Each point is reached from the start by the listed moves, each made once or not at all, plus a little noise. Is the number of moves made odd or even? Then give how often each move was made.

Moves:
(1): [ 21   1 -70]
(2): [-5 65 38]
Start: [42  8 28]
Points:
[60 74 -3] => even (1, 1)

Moves:
(1): [ 21  -6  17   7 -19  -1 -24  -8  -3 -12  45]
(2): [ 16   7  36  -5  14  -6  25   8 -17 -28   5]
(3): [-19 -32  45  29  16 -10  -9  28  -6  32 -21]
(4): [-12  31  13  31  32  36 -23   2  13 -10  11]
(5): [ 10 -60 -22  -4  47   6  20  17 -16 -11  15]
(6): [-15 -16  13 -18 -23  43  -4   1 -29  16   7]
(7): [ 13 -18  17   9 -11  12  21 -26  61  35  20]
(8): [ 17   3  23  22 -16  12  -8  51   5   6  -7]
(9): [  6 -17  20 -37  22   1 -20   7  31 -30 -19]
Start: [  6 -25   1  15  22 -13  -9  32   8 -17   6]
Points:
[-11 -92  76  34   2  33  -1  35  36  67  14] => odd (0, 0, 1, 0, 0, 1, 1, 0, 0)
[ 36 -66  42  47 106  38  34  35  50 -31  56] => even (0, 1, 0, 1, 1, 0, 1, 0, 0)
[  0 -43 105  60  77  25 -68 121  50 -23 -28] => even (0, 0, 1, 1, 0, 0, 0, 1, 1)

Moves:
(1): [ 15  -4  25  -3 -21   2 -13   3  -7  -8   0  24  -8   8  -4  -2  -4  21
 -11  13]
(2): [ 16   6   8   1  -2  -7  -1  -9   9 -15  -5  -5   9 -12  -6   1  -1 -26
 -10  -6]
(3): [-17   8  34  10   5   5 -12   9  15  11  17  -7   6   8   4  -6  21 -10
   3  -3]
(4): [  4   6  -2  22  25  13  -2   4 -11   2   8   0  17  11 -15  -2  -8  19
   7  -5]
(5): [ -2  -9   6 -18  16   3   7  13   1  -6 -13 -14   2  17  -1  -8 -27  -4
  10  10]
(6): [  5  19 -17 -15   0  18  -1 -14   2  19   8  13 -19  12  -5  -2  -7  -5
   2  -3]
(7): [  6  -7   1   1  20  21  15   2  -5   2 -19  12  -5  -5   2  10   5  -1
 -10  -6]
(8): [  5  19   2   9 -11   1  16  32  -5  -8 -12  -6 -13   6   7  -2  18   1
  25   6]
(9): [  8  -7  -1  -2   0 -14   3   1  19  -6  -3  19  17  20   8   1   1  -4
   8 -10]
(10): [  5   9   4   3  11 -21  -3   8 -11   2   6  13   4   7  -3  28  -2 -16
   8   4]
(11): [ -3   3   4  -2  -3 -13  22  14 -13  11  25   1   6  -1  17  -2  -6  -3
  -6 -14]
(12): [ -8  12   3 -17  10   4   3  -2   7  -6   1  11   9 -13  -6   4  -2  11
   9  -9]
(13): [ -7   8   6  -9 -11  13  -2  -1 -14   7  -7  -1  17   7  13   4   4  -7
 -11   1]
(14): [-13   0   8  -9   3 -12  19  -3  -2   3 -22   6  -3   9 -18 -27   8   3
  -2  -1]
(15): [-18   7  10   4  20 -11  -3 -17   2 -13  -5  15 -26  18  29   4  11   1
 -13   2]
(16): [ 25  10   4 -11   2   1   4  14   7 -16   9 -25 -11  17 -13  21  12  23
 -23 -19]
(17): [ 13 -23   0 -26  13  -8   2  -8 -10   6  15  -6   9  11   7  -6  19  -1
   5  18]
(18): [ 12  20  -7  -3  -4 -17   1 -10   6  19  -7 -12  17  -4  11  -9  -4  21
  -6  10]
Start: [-26   9  10 -10 -10   4  13 -32   6  11   7 -26   3   7   6  19  -5   0
 -17 -12]
Points:
[ 23  15  50 -48   3  -7  28 -26 -34  25  20 -37  72  43  31  -4 -34  20
 -39  14] => even (1, 1, 0, 1, 1, 0, 0, 0, 0, 0, 1, 0, 1, 0, 0, 0, 1, 1)
[ 20  21  54 -34  43 -42   1 -46 -15  -3   7  -9  28  63  25  26 -21  14
 -25  32] => even (1, 1, 0, 1, 1, 0, 0, 0, 0, 1, 0, 0, 0, 0, 1, 0, 1, 1)
[ 26  67  79   7  19 -18  41  25  13  10 -17   0  24  85 -15  34  42  57
 -16 -23] => even (1, 0, 1, 1, 0, 0, 1, 1, 1, 1, 0, 0, 0, 1, 0, 1, 0, 1)
[  4  39  80 -31  42   9  64   4  -3  13  29  20 -25 121  26   8  63  43
 -32 -34] => even (1, 0, 1, 1, 0, 1, 1, 1, 1, 0, 1, 0, 0, 1, 1, 1, 1, 0)
[-37  65  54   7  55 -35  -1 -37  32  22  23  14  49  55  35  41   9  22
  -2 -24] => odd (0, 0, 1, 1, 0, 0, 0, 0, 1, 1, 0, 1, 0, 0, 1, 0, 0, 1)
[-33  62  51 -37  16  21  13 -66  -8  -1 -15  38   0  46  -3  -2  -5  17
 -45 -19] => even (1, 1, 0, 1, 0, 1, 0, 0, 0, 0, 0, 1, 1, 1, 1, 0, 0, 0)
[  34   31   39 -101   18    5   42  -27  -28   37  -23  -16    6   88
   -4   26   -1   35  -56   14] => even (1, 0, 0, 0, 1, 1, 1, 0, 0, 1, 0, 0, 1, 1, 0, 1, 1, 1)
[ 26  33  38 -84   0   6  82   7  -1   6   8  24 -13  72  -1  15  38  46
 -17 -37] => even (1, 0, 0, 0, 0, 1, 1, 1, 1, 0, 1, 1, 0, 1, 0, 1, 1, 0)
